Each row is a point. Each copy is the shape, with its points in the same order, turned, moved and blurred by noise. Is it also mirrored, or only turned?

Shape (5 x 2):
[[-40  33]
 [-13  -9]
 [-21 -18]
 [ -1 -20]
 [ 13   3]]
Copy 1 (5 x 2):
[[-60   1]
 [-11 -15]
 [-11 -23]
 [  9 -18]
 [  4   7]]
Copy 1 is: only turned
Copy 2 (5 x 2):
[[-41  27]
 [ -8  -7]
 [-18 -18]
 [ 10 -19]
 [ 18   8]]
Copy 2 is: only turned
Copy 3 (5 x 2):
[[ 13  56]
 [ -2  11]
 [-19  10]
 [ -1  -7]
 [ 20  -3]]
Copy 3 is: only turned
Copy 4 (5 x 2):
[[-43   6]
 [  0 -13]
 [ -3 -27]
 [ 16 -21]
 [ 14   6]]
Copy 4 is: only turned

Shape (6 x 2):
[[  3  38]
 [  3  48]
 [ 41 -10]
 [-25  34]
 [ -6   2]
 [-35 -38]]
Copy 1 (6 x 2):
[[ 30  44]
 [ 36  45]
 [ 22 -16]
 [  0  60]
 [ -7  19]
 [-52  13]]
Copy 1 is: only turned
Copy 2 (6 x 2):
[[ -4  26]
 [-10  38]
 [ 47  -7]
 [-33  10]
 [ -3 -11]
 [-19 -59]]
Copy 2 is: only turned
Copy 3 (6 x 2):
[[-22  32]
 [-30  38]
 [ 38  22]
 [-42  10]
 [ -4  -1]
 [  1 -51]]
Copy 3 is: only turned

Shape (9 x 3):
[[  4  12  15]
 [ 31 -43  -8]
 [ 18  26   1]
 [-48  -6 -16]
 [ 18   7 -19]
 [-13   2 -19]
 [-46  23   4]
 [ 18  36 -36]
 [-30 -49  21]]
Copy 1 (9 x 3):
[[ -4  12  -2]
 [ 31 -42  19]
 [ 17  22  -8]
 [-26 -26 -46]
 [ 29  -1 -15]
 [  4 -11 -31]
 [-35   9 -42]
 [ 40  21 -39]
 [-36 -50   5]]
Copy 1 is: only turned
Copy 2 (9 x 3):
[[  3   1  12]
 [  0 -32 -40]
 [ 11  20   3]
 [-60  -7  18]
 [ -7  17 -20]
 [-33   8   1]
 [-42   8  43]
 [ -6  52 -18]
 [-32 -60  10]]
Copy 2 is: only turned
Copy 3 (9 x 3):
[[ -2  13  16]
 [ 32 -38 -11]
 [ 10  28   4]
 [-53 -12 -12]
 [ 10  11 -18]
 [-18   2 -18]
 [-54  18   9]
 [  6  39 -34]
 [-27 -54  20]]
Copy 3 is: only turned
Copy 4 (9 x 3):
[[ -1 -12   2]
 [  8  36  51]
 [ 20  -2  -6]
 [-59  21  -9]
 [  9  19   1]
 [-14  22  -6]
 [-41  -8 -25]
 [ 18  21 -37]
 [-52  13  49]]
Copy 4 is: mirrored

Shape (7 x 3):
[[-50 -14  10]
 [-10 -24  29]
 [ 16 -22  34]
 [ 11  35  10]
 [  8   1 -19]
 [ -8  27 -46]
 [  8  -2 -47]]
Copy 1 (7 x 3):
[[-44 -16 -41]
 [  2  -4 -41]
 [ 25   3 -32]
 [ -8  39   4]
 [ -7  -6  15]
 [-40   3  41]
 [-17 -21  38]]
Copy 1 is: mirrored
Copy 2 (7 x 3):
[[-12 -35 -22]
 [ -3 -13  18]
 [ 10   2  32]
 [ 47  16 -19]
 [ -4  31 -17]
 [  0  30 -59]
 [-17  44 -33]]
Copy 2 is: mirrored
Copy 3 (7 x 3):
[[ 47  37 -38]
 [ 49  -1 -13]
 [ 40 -21   1]
 [-13  10   6]
 [ -5  -7 -34]
 [-34  19 -49]
 [-18 -11 -60]]
Copy 3 is: mirrored
Copy 4 (7 x 3):
[[-30  24  31]
 [ -7 -14  29]
 [  9 -31  17]
 [ 28  12 -18]
 [-12  -3 -29]
 [-24  34 -48]
 [-33   2 -49]]
Copy 4 is: only turned

Shape (9 x 4):
[[ 11  19  -8 -20]
 [ 26  26   2  -9]
 [ 26   0  19 -19]
 [  4  -3   2  35]
 [ 25  -1   1 -20]
 [ -7 -10  -6  20]
 [-17  -8   1   8]
 [-16   7  16 -14]
 [ 20   0   5  60]]
Copy 1 (9 x 4):
[[  4  11  -4 -22]
 [ 20  10  18 -23]
 [  2 -24  11 -23]
 [ 30  -7  -4  30]
 [ 14 -11  -2 -30]
 [ 10  -6 -16  26]
 [ -5  -4 -10  24]
 [-18  -3   2  -1]
 [ 51  -9  10  43]]
Copy 1 is: only turned
Copy 2 (9 x 4):
[[  6   5 -16 -33]
 [ 20  16 -15 -38]
 [ 35  -6   1 -26]
 [ 11  36   1  12]
 [ 27  -8 -13 -19]
 [  0  17   4  14]
 [ -6   8  13   6]
 [ -5  -3  20 -23]
 [ 26  60   0  18]]
Copy 2 is: only turned

Shape (7 x 4):
[[  5 -20 -12 -26]
 [ 15 -30  -7 -21]
 [-23  28  17   8]
 [ -7   6  21   4]
 [-26 -25   8  -5]
 [ -7  25  -6   3]
 [  8 -29  -3  60]]
Copy 1 (7 x 4):
[[ -6  29 -25   9]
 [ -3  37 -21  17]
 [-13 -14  18 -31]
 [-10   5  16 -10]
 [-39  14   0   2]
 [  4 -17  -4 -20]
 [-16 -27  24  48]]
Copy 1 is: mirrored
Copy 2 (7 x 4):
[[ 34  22  -8   0]
 [ 43  15  -4   3]
 [-21  15  36   8]
 [  4   9  35   9]
 [ 21  26  14  37]
 [-14  -4  16   1]
 [ 38 -39  26  46]]
Copy 2 is: mirrored
Copy 3 (7 x 4):
[[-20 -15 -15 -24]
 [-23 -15 -28 -19]
 [ 18   0  34   7]
 [ 14  -5   5   9]
 [-22 -18   5  15]
 [  7  16  17 -10]
 [-13  32 -36  45]]
Copy 3 is: only turned

Shape (10 x 6):
[[ 15  -8 -27  17  -3  -2]
 [ -3  -6  17  -3 -27  -1]
 [ 19 -20  -7  19  -8   2]
 [  7 -53 -11   0 -20 -17]
 [ -4 -11   0 -24  20   8]
 [ 29  -9 -17  -6 -23   8]
 [ 18 -14   9  13  29   7]
 [  9 -11  -2   9  41  20]
 [  3   9  37 -32  -4 -34]
 [-27  18  22 -32  -5 -15]]
Copy 1 (10 x 6):
[[  8   2  20  22  31 -12]
 [ -4  10   5  16 -20  11]
 [ -1 -11  26  30   9  -1]
 [ 28 -11  15  60 -13 -10]
 [ 27 -31 -12   1   9   0]
 [ 20  -2  35  20  11  18]
 [ -4 -37  11   8   3 -19]
 [ -3 -49   2   1  25 -16]
 [ 24   5  -1 -21 -41  -3]
 [ 14  18 -31 -15 -27   6]]
Copy 1 is: only turned
Copy 2 (10 x 6):
[[  0  -6 -22  23 -10  16]
 [-11  -4   3  -5 -20 -13]
 [ 14  -4  -9  22 -20  -2]
 [  0  31 -15  34 -25 -19]
 [ 10  14  22   1  22  -1]
 [ 10   3  -8  -2 -25  21]
 [ 38 -14   6  16   5 -17]
 [ 37 -14  16  21  20  -2]
 [ -8   5  -7 -47  14 -35]
 [-30   4  19 -31  22 -15]]
Copy 2 is: mirrored
Copy 3 (10 x 6):
[[-17 -18  -9  -4 -21   0]
 [ 13  18  12 -18  -5  16]
 [-10 -18   2 -21 -13   9]
 [ -2   1 -13 -54 -27  -2]
 [ 23  -4 -12  -9  12 -23]
 [ 14 -17  -9  -9 -27  17]
 [ -2 -32  13 -15  13 -17]
 [ -4 -34  -2  -6  26 -23]
 [ 41  25  38 -10 -12 -23]
 [ 32  42  14   7   8 -17]]
Copy 3 is: only turned

Shape (12 x 6):
[[-13 -15  -2  28  -7  31]
 [-16  11 -22  -3   7  48]
 [ 21 -18 -29 -30 -15   2]
 [ 14 -16  11  30  25  -3]
 [ -2 -20  -4   7   7  31]
 [  2  12  12  19  32  -5]
 [ -6 -42  11  27  -2  23]
 [-15  24 -17   5 -32  47]
 [ 13  38  20 -29  25  -9]
 [-19 -16   8   8  15 -12]
 [  5 -27   3  -4   3  43]
 [ -3  11  17  -4  37 -21]]
Copy 1 (12 x 6):
[[-30  -7  -7  32  -2  19]
 [-38 -17 -40  -6  10  11]
 [ 19 -50 -20   3   5   1]
 [ -1   5  13  31  34  11]
 [-25 -26 -12  16  11  24]
 [ -3  19  -5   0  38  -2]
 [-26 -11  22  35   8  26]
 [-34 -11 -46  12 -27   7]
 [ 22  21 -17 -42  23  -6]
 [-14 -10  26   2  14 -11]
 [-17 -24  -8  11  10  39]
 [  1  18   7 -20  41 -10]]
Copy 1 is: only turned
Copy 2 (12 x 6):
[[-21  16 -19   6 -15  24]
 [  6  50 -17 -18  -5  18]
 [ 33  -7   4 -36 -29  17]
 [-15 -13  12  11  16   8]
 [-13  13  -7 -15  -4  26]
 [ -6   8  14  11  19 -15]
 [-38 -10 -13  -3  -9  30]
 [  6  54 -17   3 -43  18]
 [ 14  24  44 -18   0 -37]
 [-15  -9 -11  -9   3 -16]
 [-20  17   3 -29 -10  37]
 [ -3  -1  19  -9  20 -34]]
Copy 2 is: only turned
Copy 3 (12 x 6):
[[-15   4   0  16 -18  37]
 [-24  16 -29 -17   5  45]
 [ 17   6 -48 -15 -25  -5]
 [  6 -12   4  32  13   2]
 [  3  -2 -11   4  -7  36]
 [-10   6   0  16  31   0]
 [  9 -13  19  16 -24  34]
 [-26  44 -21 -11 -27  38]
 [  6  37 -17 -15  50 -22]
 [-11 -18  11  -3   7  -4]
 [ 21  -1 -16  -6  -8  43]
 [ -5   1   1   0  40 -18]]
Copy 3 is: only turned
Copy 4 (12 x 6):
[[-35 -11  14  21 -12  19]
 [-39 -28  10  -8 -41   2]
 [-10  -9 -30 -39  -9  22]
 [  3 -30  12  15  25   6]
 [-32 -25   9   1  -6  16]
 [  6 -28  16   8   8 -23]
 [-39  -8  11  18  19  29]
 [-26   4  12   1 -60  14]
 [ 18 -11  18 -38  -5 -42]
 [-19 -10  -7   8  17 -18]
 [-38 -17  17 -15  -1  24]
 [  6 -25   5  -9  18 -38]]
Copy 4 is: mirrored
